Each row of a before or after table is a point. The points were changed in one or more steps. Then noise was added and the rows were shuffled. The steps act on columns, c1 being the first. Name the steps. A step turns or swaps two columns, mirrors them in a line or flattens them onto one, adds a multiple of one to another, or multiplies or shifts one. Angles are multiples of 10 degrees, from the lower column toward the higher: turns from -170 to 170, lines from 10 to 170 but not 90. Use the fewest steps. Two steps may share a column if one is a turn and the other turns, adds or multiplies; they go together, in the order done. Otherwise the lowest column goes first.
In the rows, 128 means zero.

Before (14 x 3):
[[163 190 127]
 [136 133 115]
 [139 193 187]
 [163 128 185]
 [161 163 107]
 [ 92 151  12]
 [139 142  75]
 [162 159 158]
 [125 217 123]
 [ 72 107 109]
 [150 100  72]
 [105  73  82]
 [122 192 144]
 [183  78 142]]
After:
[[142 121 246]
 [201 166 178]
 [211  98 154]
 [157 192 172]
 [209  93 107]
 [190 123 184]
 [232 176 103]
 [207 118  71]
 [174  63 120]
 [123 154 143]
 [185 125 143]
 [214  66 141]
 [179  43 149]
 [189  54  84]]
Steps: shift c1 by 50; turn c2 and c3 by 170 degrees

Before (8 x 8):
[[145 188  54  97  82 125 105 124]
 [ 91 120  89 125  41 114 140 151]
 [158 210 186 171  43 171 123 102]
 [174 106  98  50 103  84 181 146]
 [166  86 123 117 119 174 125 190]
 [191  87 156 125 157 121  79  97]
 [ 54 156 155 159 160  76 141 207]
 [ 89 114 112 130 150 114 123  72]]
After:
[[134 213 204 126  46 171 148 102]
 [176  87 111 121 116 179 128 186]
 [186  83 148 107 137 124  74 102]
 [ 37 157 170 142 165  78 129 209]
 [ 91 116 123 146 148 119 114  73]
 [163 189  51 156  78 122 119 124]
 [ 91 122  94 144  52 113 165 151]
 [207 104  61  85 129  84 186 144]]
Steps: add -0.5 times c4 to c1; turn c3 and c4 by -40 degrees; turn c5 and c7 by -20 degrees

Before:
[[ 79 132  47  97  65 192 130 110  96  47  71  65]
 [ 96  79  64  52 173  99 115 113  57  64 113 183]
 [159 182 125  61  75 100 111 137 157 132  44  70]
 [133  93  80 147 179 135 198 145 135 112 159 118]
 [104 182  79  98 175 169 173  54 137 109  64 175]
 [159 190 137  64 122 160 127 135  82  61 112 128]
 [172 174 109 144  76  70 143 160  59 132 142 127]
 [160 197  46 110  67  93 159 168 182 150 138  92]
 [ 78 136 146 175 150 181 137 124 141 149 190 176]
 [ 90 160 100 166 107 127  89 132  96  70 178  45]
 [ 81 175 156  69 137 204 167  44  96 184 158 155]
 [154 153  84 107 179 139 109 130  77 166 123 174]
 [186  80 143 128 147 172 102  72 162  48 163 123]]
After, 13 rows:
[[ 98  80 112  46  49  99 109  64  56 146 132 130]
 [187  83 131 132  65 172 105 125 165 175  61 149]
 [158 190 118  69  95 161 125 127  80 183 144 131]
 [105 186 122  90  81 166 171  51 136 109 127 200]
 [151 152 123  99 117 142 112  84  77  65 131 114]
 [132  94 128 138  78 139 195 147 137 109 114 101]
 [ 88 160 132 162 108 128  89 218  94 189  92 123]
 [ 84 177 120  74 158 203 167  87  97  82  53 160]
 [ 79 133 121  87 124 192 127 174  96 232 161 196]
 [157 185 117  61 171 103 112 167 160 161 201 192]
 [161 197 120  98 188  91 160 172 183 152 145 106]
 [170 178 130 142 173  70 139 137  56 156 138  96]
 [ 78 139 135 177 121 178 140  97 138  97  79  73]]
Steps: flatten c3 and c4 onto the line at 80 degrees; turn c5 and c10 by -140 degrees; turn c8 and c11 by 140 degrees; turn c8 and c12 by 110 degrees

Before (14 x 20):
[[132 136 173 106 132 111 108 129 105 143 124 113 134 139 129  90 104 120
  130 107]
 [168 113 109 150 106 142 161 106 139 124 176 176 135 119 102 145 134  95
  163 128]
 [102 123 139  91  98 185  95 140 111 125 166 112 163 107 153 138 138 135
  125 163]
 [170 125  94 136 149 143  94 165 107  93 156 158 129 111 143 104 101 118
   91  95]
 [171 133 135 127 150 172  99 101 125  77 119 178 129 125 114 120 132 157
  147 174]
 [167 135 111 126 137 118 123 141 135 105 108 102 116 114 175 108 171 136
   98 124]
 [112 143 170 147 132 140  94 161 167  80 176 139 150  73 160 128 119 128
  148 152]
 [119 126 166 163 114 161 169 136 110 105 128 161 149 137 139 120 102 103
  134 124]
 [152 126 177 163 155 138 135 110 160 132 135 121 145  78 108 148 160  92
  157 163]
 [106 172 137 102 152 159 109 107 139  96 123 154 186 128 101 143 116 154
  112 104]
 [164 137 131 147 128 136 154 104 125 137 108 139 157 111 161 109 161 156
   86 131]
 [ 91 107 174 122 133 123  92  96  96 152 123 137 132 136 143 160 160 130
  102 144]
 [152 162 160 161  71 117 165 104  96  74 104 159 107  95 145  88 114 105
  113 104]
 [127 118 110 152 128 116 159 122 116 112 105 146 163  89  97 139 153 154
  146  90]]
After (14 x 20):
[[126 116 119 148 128 113 160 121 166 133 108 146  79  87 100 138 157 128
  183  92]
 [ 90 106  86 122 132 123  90  99 151 125 123 137 149 134 145 161 161 148
   43 142]
 [152 125  81 161 152 137 133 113 210 164 132 120 166  82 111 145 162 106
  209 164]
 [170 135 123 128 154 171  99 103 174 100 119 179 116 126 113 116 128 158
  199 177]
 [152 164 115 161  69 120 161 103 150  64 105 160 171  97 139  88 115 127
  102 102]
 [109 171  84 103 150 163 108 110 190  82 118 155  78 126 103 142 117 129
   90 105]
 [165 133 148 125 133 119 122 138 184  78 105 103 122 111 176 109 170 137
   53 124]
 [171 111 135 151 109 140 161 108 186 159 173 179 129 118 106 142 136  93
  231 127]
 [170 125 152 134 148 144  94 166 159  58 155 153 110 114 141 109  99 106
   34  96]
 [162 136 102 144 130 135 152 104 173  94 105 141  99 112 163 110 159 142
    5 131]
 [123 125  84 162 114 161 167 137 156 110 128 160 150 139 140 126 102 107
  152 123]
 [133 137  92 106 135 113 105 132 155 147 125 112 153 136 126  87 105 129
  128 107]
 [102 121  94  92  95 187  87 140 167 118 167 112 105 106 151 140 138 125
  119 162]
 [115 144  79 148 131 142  92 163 219 103 173 139 137  70 159 128 113 133
  201 149]]
Steps: turn c3 and c13 by 140 degrees; turn c13 and c18 by 30 degrees; shift c9 by 50; multiply c19 by 3; turn c10 and c19 by -20 degrees
